Each row of a before or after table is a point. The points were changed in one or more steps. Then noise was added and the rows were shuffled. The steps act on columns, c1 being the first. What was done? A step turns or swaps two columns, mirrors them in a line or flattens them onto one, adds a multiple of one to another, or multiplies or shifts one. Angles are multiples of 10 degrees, from the lower column toward the higher: turns from -170 to 170, lines from 10 to 170 but not 90. Use the fewest steps. Two steps may share a column if one is a turn and the other turns, adds or multiplies; they go together, in the order done. Otherwise the lowest column goes first.

Before, 11 rows:
[[ 37 -30]
 [-32  20]
 [ 80 -36]
 [ -8  -2]
 [-44  -1]
 [ 21  31]
 [ 45 -36]
 [ 29  21]
 [-21  19]
 [-38   2]
 [ 26 -37]]
After:
[[-23 -44]
 [-25 -29]
 [-18  28]
 [ 45  13]
 [ -4  -6]
 [ 76  61]
 [-24  -8]
 [ 46   1]
 [ -6  33]
 [ 54  19]
 [-32 -19]]
Steps: turn c1 and c2 by 60 degrees

Before (12 x 4):
[[ -7  61   0 -60]
 [ 19 -32  -6  -7]
 [-15  19  12 -59]
 [  6   0 -34 -35]
 [ 24  -3  17  26]
 [  5  58  32  -2]
 [ 22  -5   1 -24]
 [ 47 -29 -30  11]
 [ -3 -10  17 -80]
 [ -6 -11 -22  11]
 [ 23 -48 -58  -3]
 [ 62 -44 -39  32]]
After, 12 rows:
[[  9   7 -16 -79]
 [  7 -27 -10 -60]
 [-39  57  27   8]
 [ 12   6  22  14]
 [-22  17  -2 -21]
 [-29  19 -19  26]
 [ -9   4  32 -36]
 [-51  78  39  35]
 [ -2  55  58  -4]
 [ -5  41   7  -8]
 [-22 -55  -2 -60]
 [-32 -47 -31  -1]]
Steps: multiply c1 by 1.3; turn c1 and c2 by 150 degrees; multiply c3 by -1

Before (10 x 6):
[[ 16 -68   0  36   5  27]
 [ 47 -62  28  50   1  36]
 [ 39 -20 -37 -51  32  -3]
 [-44 -24  23  54 -21 -18]
 [-35  13 -35  31   6   2]
 [ 35  33 -30 -26  34 -21]
 [-33 -14 -23  66  19 -48]
 [ 25   0 -28 -25  27 -23]
 [ 11  13 -53 -18 -29 -32]
 [ 66  -9 -42 -14  30   0]]
After (10 x 6):
[[-42 -14 -20  29  32 -40]
 [-15 -18 -22  37  26  -8]
 [ 18  34 -34  14  21  85]
 [ 17  49   1  -8 -24  59]
 [ -4 -49 -22  33  38 -16]
 [-57 -34 -40   2  29 -14]
 [-60  40 -10 -39   3  20]
 [  1 -19 -51  35 -31   3]
 [-76  21   9 -56   0  21]
 [ 32  16 -45 -20   7  26]]
Steps: turn c1 and c2 by -140 degrees; add -0.3 times c4 to c3; turn c4 and c6 by 120 degrees

Before, 8 rows:
[[-27 -35   4  29  53  20 -31  -5]
 [ 14 -31   6  -1  -5  24 -27 -67]
 [-16 -29  25  30  14 -35  54   4]
 [ 16 -26 -91 -71  35 -43 -20  -3]
 [ 25 -19  32 -21  -4  11 -19 -16]
 [  8  10  37  23  -5 -13 -36 -46]
 [ 21  54  32  25  12  21  85  -7]
 [-59 -17  38  12   0  16  14 -13]]
After, 8 rows:
[[  2 -35  17  50   7 -23  35   1]
 [ -2 -32  15  18  18  14   8 -12]
 [ -1  25 -17  62  25  13  63  -7]
 [ -1 -26  17   9  61  15 -40  -5]
 [  2 -29  18 -26  20   9  -5 -18]
 [ -4 -26  17 -15  94  19 -24 -65]
 [  1  18 -11 -70  38 -31  18  -3]
 [  1  -8   5   0  63  -8 -39 -44]]
Steps: multiply c1 by 0; flatten c2 and c3 onto the line at 150 degrees; turn c4 and c7 by -30 degrees; add -1.5 times c8 to c5; multiply c6 by 0.7

Before:
[[ 13 -62  -8 -23 -19  59 -19   4  36]
 [-48 -17   5  17  11   6 -12 -27 -31]
 [-35 -13  40 -17   8  20 -11   8 -47]
 [ -1   8  18  38   7  26 -10   6 -37]
 [-41  -8  -1   6   2  12  20  -8 -20]
 [ -8 -16  21  -5  28 -17 -11 -24 -13]
 [-15  -7  28  -7  27  35  23   1   2]
 [ 47 -72 -90 -47 -19  19  -2  36  -1]
 [ 15 -72  29  -9 -30  20  27  -3   6]
 [-22  10  28 -13   7  27   8 -62 -41]
 [ 18 -26 -39 -46 -49   3  -7  11  24]]
After:
[[-29  -9  -4   8   7  -3  23  -2  40]
 [-13 -28 -22  -6 -10 -14 -18 -25   7]
 [-37 -19 -25  19   5  16  -5 -12  41]
 [ 36 -40   4  -9  56  61  26   8  -6]
 [  8 -38   4  -4  71   1  35 -31 -12]
 [  9 -45  20 -40  61  18  14  92 -47]
 [-39   6   7  47  -8  25  14 -18  -6]
 [  0 -26   8  -2 -13   8  45 -24  15]
 [-50 -15  17  -9   4  21   4 -34  27]
 [ 26  11   4 -40  59   6  -6  42 -16]
 [-43   4 -53 -13 -12  21  24 -40  16]]
Steps: turn c1 and c9 by -80 degrees; mirror c2 and c5 in the line at 160 degrees; turn c3 and c8 by -80 degrees; turn c6 and c7 by 40 degrees; add 0.3 times c6 to c4

Before:
[[  6  22 -12 -14 -21  11 -15   9  -1 -22  -8  16]
 [ -6  -8 -16   4 -26  -4  14   0  26   9 -11 -28]
 [-13  -1  -6 -17  15 -21  17   8 -21  11  -3 -13]
 [-17   6  -5  -6  33  -7  15 -14 -11 -10   1 -16]
 [-36 -19   8 -17  17   7  -8   9 -10  20  -5 -14]
 [  3   7 -18   0 -19  16  14  -2  28  32 -19  -4]
 [  0   1   5   4 -21  21  19  14  11   9  -6  -5]
 [-13  14  12 -20   4 -21   0 -18 -14   2  19 -21]
 [ 20  16  11   2 -25  18 -15  19  20 -10 -48  24]]
After, 9 rows:
[[  0  14   5  12 -14  22   3 -11  14   9 -12  10]
 [-36  12   8 -50  11   6  -2 -16 -11  19 -11   1]
 [-13  15  -6 -51  11 -21  -4 -15 -18  11  -6   0]
 [-16  -9  -5 -18  23  -7  -1  -6  -8 -10   2 -21]
 [-13  17  12 -60   3 -21  -2  -9 -13   2  39 -27]
 [  3  56 -17   1 -13  16   5  -3  29  32 -38  -3]
 [ -6   6 -16  12 -18  -4   4 -24  28   9 -22 -13]
 [  6 -11 -11 -41 -14  10   0  10  -4 -21 -16  16]
 [ 19   1  11   7 -16  18   3  11  16 -10 -96  28]]
Steps: add 1.5 times c10 to c2; multiply c4 by 3; multiply c5 by 0.7; flatten c7 and c9 onto the line at 80 degrees; mirror c8 and c12 in the line at 60 degrees; multiply c11 by 2

Before:
[[-12  28  19  -7  32 -16  -9 -37  51  47 -13  43  41  20]
 [ 28 -30 -32  22   1   7   8 -83  48 -22  43 -13  -4  29]
 [  2 -59 -46 -25  32  -7  13 -49  66 -35   9   1 -30  -8]
 [-36  -5  26 -60 -29 -43 -54  18  -9  31 -10 -17  24  37]
 [  0  47  32   2  43 -46 -75  10  -4  23  -3  16   8  21]
 [-76  37 -10 -57  -8 -42 -30   3 -41  27  17   6  40 -21]
 [ 28 -23  19  38  33  27  35 -35  70   2  23 -16   4 -26]
 [-18  36  52 -12  28   6  -7  -3  59  -6  62  52  29   8]
 [-26 -57  -8  21  23  11  19 -82  39 -63 -17 -30 -17  24]
 [-46  35 -39 -38 -30 -33 -14   5  22 -19 -21 -38   2  23]
 [ 18  19  17   1  53  -1 -10  23  13   7  16  34  69  34]
 [-61 -52 -53  20 -31 -49   2 -10  10  -8 -13 -25 -39  44]
 [-34 -34 -37 -26  15 -24  53 -50  20 -16  13 -58 -53  45]]
After:
[[-30 -86  -5  11  23  11  20 -82  38   3  17 -11 -29  25]
 [ 12 -67 -48  -2  33  -7  13 -50  65  23 -10  12 -27   0]
 [ -9  55  22   5  32 -16 -10 -37  51  10  12   8  56  18]
 [  0  47  36   0  44 -43 -75  11  -4 -22   5 -13  14  16]
 [ 12 -13  15  -4  33  26  35 -35  69  20 -24  -2  -4 -31]
 [ 16 -36 -26  -6   1   8   7 -83  47   9 -43  -6 -11  36]
 [ 16  18  24  -5  54  -3 -11  23  11  -9 -17  -6  75  30]
 [-22 -35 -29   9  16 -24  54 -50  19  15 -13 -37 -74  50]
 [-13  17  52   5  28   5  -7  -3  59 -31 -63  33  51   1]
 [-29   8 -36   9 -30 -33 -13   4  21 -41  21 -52 -19  30]
 [-49  44 -13  19 -10 -41 -32   2 -40 -11 -19 -35  37 -19]
 [-60 -42 -44  22 -32 -49   3 -10  10  34  12 -27 -46  53]
 [-12  21  30   3 -29 -43 -53  19 -10  24  12 -46  12  31]]
Steps: flatten c1 and c4 onto the line at 160 degrees; turn c2 and c10 by -50 degrees; turn c3 and c14 by -10 degrees; turn c12 and c13 by 30 degrees; add 0.5 times c6 to c12; multiply c11 by -1

Before (14 x 18):
[[ -3   2 -23  -7   3  -3   8   0   2   0  -2  17 -11 -24  -6   7   7 -15]
 [  7 -13  -7  11  -8   1  -2  18   2   1   9  15  -6  -4   3  -1 -17 -16]
 [ -2  -3   1   9  -4   1  21   0 -24   5  22   0 -22  -2   9   0   5   4]
 [ 19  -2   1  -9  -5   3 -14  -1   1   1   2   1  34 -17  12   1  -3  -6]
 [  0   3   4  -8   6  -7  15   9  -3   3  22  14   4   0   6   2   0  10]
 [  7 -17  -7   2 -23 -16  14 -20   7  19  16   7 -17 -15  18   9  -2  11]
 [ -2   6 -18  10  -2   2   8  -4 -17  -1   8  15  15  12  -7   1 -11  -8]
 [ 24 -25  -9 -12  -1  -1  35   3  10  11  32   4   5  -5  12 -18   1  -1]
 [-20  -2  -4  -7   2   0   2   8   0  -9  12  10  22  -6 -18  18  -9 -11]
 [  0   3 -14  -8   2  17 -19  29   0  -3  10 -10  -1  18  11 -12 -13  -5]
 [  2 -12 -11 -10   0  12  10   8 -20   3  -3  14   2  -1   3 -12  10   8]
 [  1   2  -8  -8 -12 -14   9  -3 -11  10   2   8  -4   0 -10   6  -9 -12]
 [ -6 -19  -1   1  19 -20  -5   6 -19 -17   0   4  20  -9   4 -17   8   5]
 [  4  -6   1  13 -10  -9 -12  -1  19  15  -3  -4  -3  -2  -5   9  -3  -2]]
After (14 x 18):
[[  4  -5   1  11 -10   8 -12  -1   7  -1  -9  -5  -4  -2  -4 -20  -3 -17]
 [  1   2  -8  -8 -12  13   8  -4   7  13   6   9  -4   1 -10  10  -9 -10]
 [ -2   6 -18  -3  -2  -1   8  -4   5  -8  24  15  15  12  -6  16 -12  -9]
 [  0   2   3   6   5   7  14   9   3   8  66  14   3  -1   5   3   0   9]
 [-19  -2  -4 -16   2   1   2   7  18  -1  36  10  22  -5 -18  -3  -7   1]
 [  0   3 -14  -8   2 -16 -19  28 -11   4  30 -10  -1  18  11   2 -14   4]
 [ -7 -20   0  -4  19  21  -5   6 -15 -11  -1   4  19  -9   4  22   8  13]
 [  6 -13  -6  -7  -9   0  -2  18  -1  -8  28  15  -6  -4   3  -2 -17 -16]
 [ -3   2 -22 -15   2   3   8   0   7   5  -6  16 -12 -23  -6  -2   6  -5]
 [ 24 -25  -8   1  -1   1  36   4 -20  16  95   4   5  -5  12  -7   2   0]
 [  2 -12 -11   3  -1 -12  11   9  -9   9  -9  14   2  -1   4  21  10   8]
 [ 20  -4   2  -8  -5  -3 -14  -2   1   7   6   0  35 -17  13  -1  -2   0]
 [ -3  -3   2   9  -4  -1  21   0   4  -3  66   0 -22  -2   9  23   6  -5]
 [  7 -17  -7  19 -24  16  13 -20   7  10  48   7 -16 -16  17  -8  -3  -4]]
Steps: turn c4 and c10 by -50 degrees; turn c4 and c18 by -50 degrees; multiply c6 by -1; turn c9 and c16 by -100 degrees; multiply c11 by 3

Before, 8 rows:
[[ 13 -13 -59   3  12  -4 -37  -7 -19   8  26   3  39 -15 -45  -1   7 -29
  -22  20   7   1  -2  11]
 [ -6  20   5  -2  17   1  -8 -16   3   2  26 -18  27 -14  -3  -5   1   5
  -25 -33  -2  25  11  14]
 [ -1  -8 -15   0  -2 -39  -2 -15   6 -10   1 -11  -3  10  -1  -5  -4  10
  -15  16 -10   2   9  12]
 [ -2  18  -3 -12  14  15 -33 -19 -10   8  18  28  44 -15 -18 -14   2   2
  -12   2 -27  13  11 -14]
 [ 12  14   9  -8  11  18  -5   1 -14   8  28  24  42  37  -1 -13 -32 -15
   54 -54  13   0 -38  12]
 [-18  17   8  13   2  11   1  23 -11   6  30 -13  43   6  -6 -13   3  -7
   24  20   1  11  14   8]
 [ 10  18 -60   3  17  -1 -34  11  -2 -32  30 -14 -95   8 -13   4 -15  20
  -26  -4  16   6   0   6]
 [  2 -10   5  -1 -25  10  -3  17 -18 -15   2   6  19   0 -24   1 -21  11
   16  15  -6  13  -4 -54]]
After (8 x 24):
[[ -5  18  -3 -13 -27  15 -32 -20  -7   7 -23  27 -17 -13 -17   6   3   4
  -14   1  12  15 -13  41]
 [ 29  19 -63   4   1   0 -34  11  -2 -32 -22 -12  56   9 -13 -19 -17  20
  -24  -4 -38   6   1 -76]
 [  5 -11   6   1  11   1  -1  18 -20 -12  -1   7  28   1 -23  -2 -21  12
   17  13  37  15  -9  47]
 [ 35  16   9  -9   4 -35  -6   1 -13  10 -30  22 -34  38  -3  -5 -34 -13
   53 -53 -27  -3 -24  24]
 [ 40 -13 -61   4  -3  -3 -38  -6 -19   8 -24   3 -32 -14 -46 -12   6 -28
  -23  21 -23   0   4  21]
 [-17  19   4  -2 -13  10  -7 -18   4   1 -26 -17 -29 -13  -4 -10   2   4
  -25 -32 -21  24   2  12]
 [-56  17   8  13  -1  16   1  25 -14   8 -34 -11 -32   8  -6  -4   0  -6
   23  17  -6  12  -9  29]
 [ -2  -9 -14   2  -5   1  -1 -17   4 -10  -4 -11  -6   9   0   1  -5  10
  -16  16  11   5  38  -9]]
Steps: multiply c1 by 3; turn c5 and c21 by -130 degrees; multiply c21 by 1.6; turn c6 and c23 by -80 degrees; turn c11 and c16 by -150 degrees; turn c13 and c24 by 130 degrees
